Every row gives one point. Each copy is the shape, with its points in the same order, stretched, turned, moved and blurred by noise. Is it also mirrored, or only turned?
In the rows, zero is written as 128.

Shape (6 x 3):
[[138 143 103]
 [105 148 117]
 [ 83 104 142]
 [153 152 221]
 [122 113 182]
 [109 157 110]]
Copy 1 (6 x 3):
[[124 140 107]
 [100 148 119]
 [ 87 115 157]
 [161 180 198]
 [128 137 179]
 [105 157 105]]
Copy 1 is: only turned
Copy 2 (6 x 3):
[[165 145 151]
 [156 120 177]
 [129  77 157]
 [ 44 148 188]
 [ 81 104 157]
 [166 130 181]]
Copy 2 is: mirrored
Copy 3 (6 x 3):
[[130 168 114]
 [105 157 105]
 [ 95 109  96]
 [123  96 219]
 [117  92 150]
 [108 168 108]]
Copy 3 is: only turned

Shape (10 x 4):
[[147 109  73 154]
 [140  73 156 158]
 [200 143 168 134]
 [203 137  88 126]
 [111 135 102 132]
 [115 156  69 139]
 [156 149 140 138]
 [170 146 156  69]
 [101 148 130 202]
 [125 158 109 109]]
Copy 1 (10 x 4):
[[ 54 108  81 143]
 [138  84  77 162]
 [125  94 170 159]
 [ 53  86 149 132]
 [ 94 149  85 120]
 [ 58 160  87 120]
 [113 130 135 146]
 [133 100 164  85]
 [110 180  74 193]
 [ 97 149 116 103]]
Copy 1 is: mirrored
Copy 2 (10 x 4):
[[106 105  91 183]
 [138  65 158 150]
 [173 153 163 147]
 [156 154  82 177]
 [104 120 105 118]
 [ 87 134  80 138]
 [135 148 141 132]
 [188 144 117  89]
 [ 52 121 165 147]
 [116 141  95 100]]
Copy 2 is: only turned

Shape (7 x 4):
[[173 149 183 139]
 [ 57 129 123 137]
 [ 60 147  99 147]
 [149 131  99 139]
 [156 177 100 128]
 [123 165 105  96]
 [177 102 146 137]]
Copy 1 (7 x 4):
[[158 121 195 173]
 [ 75 100 111 101]
 [ 53 122  98 115]
 [128 156 106 153]
 [111 181 140 149]
 [110 179 140 106]
 [184 129 134 171]]
Copy 1 is: only turned
Copy 2 (7 x 4):
[[192 158 140 152]
 [ 63  89 149 146]
 [ 55  89 121 157]
 [134 113  85 121]
 [119 156  73 130]
 [ 87 157 104 106]
 [191 116 119 114]]
Copy 2 is: only turned
Copy 3 (7 x 4):
[[143 103 211 138]
 [150  86  67 164]
 [163 115  61 178]
 [131 156 141 143]
 [168 178 149 143]
 [176 144 119 120]
 [102 116 187 123]]
Copy 3 is: mirrored

Shape (11 x 6):
[[119 167 141 140 123 129]
 [ 76 158 105 143 124 190]
 [129  82 156 141 113  92]
 [136 139  99 150 142 158]
 [101 119 112 126 130 128]
 [ 96 133 120 147 140 166]
 [162  66 162  58 135  62]
 [115 114 140 108 109  49]
 [127 140 177 117 136  65]
 [115 140 159 124  88 126]
 [122 140 109 136  86 127]]
Copy 1 (11 x 6):
[[123 143 141 169 131 126]
 [ 79 121  93 205 147 179]
 [128  75 161 102 134  93]
 [129 121  91 165 169 131]
 [ 87 111 118 134 149 132]
 [101 112 112 177 164 158]
 [144 115 165   7 141 108]
 [ 91 117 169  78 115  78]
 [129 144 200 105 133  95]
 [119 118 148 147  96 134]
 [104 111 105 151 106 114]]
Copy 1 is: only turned
Copy 2 (11 x 6):
[[137 166 147 143  99 150]
 [ 69 215 162 126 123 186]
 [129 115 152 113 100  73]
 [ 98 173 137 162 149 142]
 [ 90 155 127 122 108 134]
 [ 95 173 155 134 132 167]
 [164  90  67  70 100  65]
 [140 110 111 112  64 103]
 [184  97 130 121  90 132]
 [135 178 156 111  73 131]
 [108 190 137 139  85 117]]
Copy 2 is: mirrored
Copy 3 (11 x 6):
[[175 121 119 127 132 113]
 [177  62  76  99 111 115]
 [107 131 181 158  94 133]
 [149 110  77 157 113 147]
 [117 109 118 123 114 114]
 [149  70  98 131 118 126]
 [ 55 187 201 121 145 171]
 [100 170 178 127 122  89]
 [131 152 172 143 156 102]
 [168 126 155 106 103 125]
 [158 139 118 120  79 115]]
Copy 3 is: mirrored

Shape (13 x 8):
[[147 174  85 104 133 173 208 159]
 [136 107  99  54 156 195 127  93]
 [139 134 159 130 103 149 125 109]
 [178 118 113 164 126 180 107 155]
 [ 99 179 184 103 141  82 132 117]
 [112 144  93 105 144 158 101 137]
 [128 137  94 126  70  96 182 141]
 [116 155 121  85 194 207 151 107]
 [116 126 119 166 140 188 116 101]
 [187 118  85  92 144 148  55 166]
 [143 122 133  99 169 119 201 111]
 [143 182 120 112 171 126 109  90]
 [143 207 153 117 144  91 135 118]]
Copy 1 (13 x 8):
[[158 198 122  79  90 135 183 108]
 [ 92 173  80  93 123 158  89 135]
 [102 127 137 141  74 122 125 142]
 [145  94 142 119 100 176 132 133]
 [ 92 159 180 169 117  57 128 120]
 [102 133 131 111 137 135 117  93]
 [153 126  99 105  83  62 167 120]
 [ 87 204 131 120 124 169 131 118]
 [ 88 113 118 151 101 168 147 116]
 [156  95 146 103 159 142  60 108]
 [137 187 108 141 125 102 148 165]
 [122 162 149 185 122 116 110  89]
 [135 163 182 181  95  77 132 100]]
Copy 1 is: mirrored
Copy 2 (13 x 8):
[[157 154  64 142 142 145 195 193]
 [125 138 111  62 163 202 142 151]
 [154 135 145 133 130 155 152  98]
 [171 164 133 148 112 198 101 159]
 [118 122 132 151 190  81 166  87]
 [117 111  98 142 152 175 127 147]
 [144 103  81 129  72 110 162 143]
 [119 167 117 121 206 194 165 150]
 [107 172 127 143 131 205 117 100]
 [159  95 113 114 152 165  57 182]
 [139 189 110  84 150 101 174 142]
 [134 139  88 135 210 128 123 102]
 [160 135  97 167 183  87 152 105]]
Copy 2 is: mirrored
Copy 3 (13 x 8):
[[128 156 109 106 165 187 192 155]
 [137 117 151  18 158 155 136 148]
 [176 111 148 123 141 138 120 113]
 [163  80  84 119 139 170  97 166]
 [183 159 173 125 175  70 146 118]
 [121 143 112  75 151 124 115 157]
 [148 128 110 139  97 121 194 102]
 [119 141 151  49 215 168 131 151]
 [124  95 116 100 168 152  92 114]
 [180 109  83  57 125 128  99 198]
 [157 104 145  90 191 128 204 127]
 [180 155 113  74 199 107 121 121]
 [204 169 131 125 185  95 141 118]]
Copy 3 is: only turned

Shape (15 x 9):
[[143 183  85 156 162  89  96  92 124]
 [170 171 118 156 183 145  83 122 127]
 [ 83 166 165 131 108 162 162  75  81]
 [105 125 127 173 194 105  90 137 132]
 [104 100 138  90 130 135 135 188 115]
 [150 172 122 158 172 120 153 109 154]
 [182 104  95 172 128 102 148 103 140]
 [ 50 101 151  88 116 144 130 186 127]
 [ 68 140 139 161  90 194 148 114 108]
 [ 93 109 152  94 149 161  76 116 139]
 [129 105 119 121 201 100 107 124 133]
 [163 111  76 156  95 110 182 121 121]
 [ 72 137 211 130  76 133 125 148 104]
 [177 144  49 179  90  57 161 115 163]
 [128 150 128 144 167 129 112 104 177]]
Copy 1 (15 x 9):
[[159 174  85 152 171 106  54 136  94]
 [161 145 142 126 192 163  37 143 108]
 [181 142 121  75  86 142 153  99  48]
 [117  99 119 150 172 114  61 154  76]
 [ 50 138 170 112 111 158 140 164 127]
 [172 152 142 134 206 118 118 139  91]
 [161 154 153 198 163  94 123  93 132]
 [ 58 106 143  84  79 139 144 188 113]
 [186  98 132 101  71 164 159 147  96]
 [ 88  94 125  67 122 134  77 125 127]
 [ 71 118 131 143 187 113  83 127 102]
 [155 177 145 196 128 120 176 109 132]
 [132 140 173  70  44 110 113 151  76]
 [173 201 118 230 152  58 140 132 156]
 [152 112 134 103 185  95  88 142 124]]
Copy 1 is: mirrored
Copy 2 (15 x 9):
[[151 200 114 102 111 119 117 124 160]
 [176 164 146  94 149 124  97 145 169]
 [129 166 137 166 156 174 178 115  66]
 [132 163 121 130 148  69  85 129 139]
 [112  84  95  96 168 117 127 153  99]
 [161 165 125 122 141 115 151 123 175]
 [105 133 147 102  93 101 166 165 175]
 [103  77  78 143 168 126 119 133  67]
 [116 143 123 205 151 172 153 152  76]
 [113  97 146 112 147 136  94 100 107]
 [118 141 130  82 157  85 105 116 162]
 [ 76 126 118 119 107 125 194 174 156]
 [159 105 105 158 136 111 136 134  40]
 [112 146  87 116  43 104 184 169 195]
 [148 133 123 133 120 111 110 103 173]]
Copy 2 is: mirrored
Copy 3 (15 x 9):
[[129 170  45 152 141 107  95  84 118]
 [146 145  90 144 164 165  82  78 118]
 [ 97 164 166 136  94 150 195 101 113]
 [119 123  98 191 175 122 100 133 122]
 [131  92 162  97 159 131 140 180 153]
 [173 151 124 155 150 109 124  85 118]
 [184 100  88 158  94 118 119 107 149]
 [101 115 194 108 155 118 140 202 143]
 [118 171 182 145  87 174 163 158 108]
 [ 83 102 163 123 132 131  85 126 119]
 [129  75 101 151 166  92 102 114 120]
 [195 117  95 128  83 117 153 141 149]
 [ 76 160 200 136 125 160 171 155 187]
 [204 160  50 145  89  77 112 129 167]
 [141 140 138 158 139 101  82  96 116]]
Copy 3 is: mirrored

Shape (15 x 11):
[[117 152 162 102 125 136 133 142 175  96  77]
 [113 123 162 157 103 114 191 145 140 142 144]
 [115 116 141 125  97 124  89 136 141 136 124]
 [143 112 126 119 149 139  93  55 122 161 133]
 [127 125 168  99 160 127 122 140 115 106 146]
 [146 134 152  95  97 176 104 140 126 102 155]
 [144 114  85 111 121 146  91 155 126 106 143]
 [144 141  92 114 151 175 117 138 162 124 154]
 [129 110 164 164 101 135 102 144 227  98 132]
 [119 124 143 103 116 115 131 145 132 130 153]
 [153 117 122 188 153 142 157 137 118 128 139]
 [172 112 160 108 147 116  92  16 116 134  72]
 [164 191 150 124 148 124 104 146 162 101 158]
 [144 165 140 109 162 150 102 159 136 172 145]
 [170 114 125  96 150 134 124 151 151 154 134]]
Copy 1 (15 x 11):
[[122 132 137 130 107 138 118 156 200 132 124]
 [156 125  47 156 145 143 110 128 164 136 125]
 [112 121 140 113 131 163 101 124 129  99 155]
 [104 127 125  75 153 124 102 133  98 181 100]
 [156 144 162 133 137 144 114 122 144 149 100]
 [111 120 170 125 150 177 111  98 154 126 154]
 [122 108 142 110 112 155 147  86 126 105 155]
 [126 153 123  90 141 122 148 103 154 151 138]
 [144 173 102  93  97 171  76 100 179 120 145]
 [145 127 120 141 147 136 109 109 142 116 139]
 [136 124  60 120 134 157 163 120 132 158  69]
 [ 78  95 132  78 112 144  84 161 107 205  61]
 [115 159 149 156 101 142 128 109 167 153 137]
 [ 90 168 145 139 170 120 133 139 148 135 115]
 [111 139 110 119 144 104 117 104 149 125 105]]
Copy 1 is: mirrored
Copy 2 (15 x 11):
[[147 171 172 182 118 150  99 191 157 104 166]
 [139 113 179 157 103  92 130 146 109  90 115]
 [124 153 142 152  94 104 134 158 175 133 118]
 [120 106 140 106 138 142 130 127 169 158  94]
 [ 79 140 148 123 126 107  97 160 148 110 132]
 [ 99 138 153 185 122  95  90 139 141 165 143]
 [ 93 149  98 163 125 109 127 124 129 148 140]
 [103 150 146 169 139 153 144 116 103 184 142]
 [171 143 164 196 144 107 170 237 130 170 139]
 [ 97 123 149 134  81 100 119 141 148 121 136]
 [111 124 142 153 191 115 151 111  96 106 101]
 [138  91 127  98 174 160  90 162 203 131 105]
 [ 94 134 170 147 169  96 149 138 131 169 177]
 [ 64 153 180 145 115 146 154 109 150 147 131]
 [ 74 102 144 160 114 143 152 145 130 136 135]]
Copy 2 is: mirrored
Copy 3 (15 x 11):
[[151 121  85 115 166 184 130 146 109 176 157]
 [141 121 174 115 137 139 172  78 122 154 150]
 [177 120  84 130 142 103 151 125 108 151 137]
 [151 160  68 145  93 123 142  91 154 113 156]
 [147 175 115 117 153 131 126 112 114 127 144]
 [172 115  89 110 152 118 101  99  97 132 136]
 [156 103  94 112 152  96 117 129 146 107 112]
 [106  92 126 142 145 120 107 118 162 110 152]
 [156 103  98 144 184 108 145  95 163 200 159]
 [164 137 136 126 142 119 132 117 118 132 138]
 [ 99 131 136 110 140 116 170  76 171 122 124]
 [180 205   7 113  85 172 147  99 145 150 155]
 [100 140 113 138 141 129  90 120 115 163 126]
 [ 90 134 115 133 118 110 123 138 100 133 160]
 [124 139 121  99 122 104 123 144 141 132 163]]
Copy 3 is: mirrored
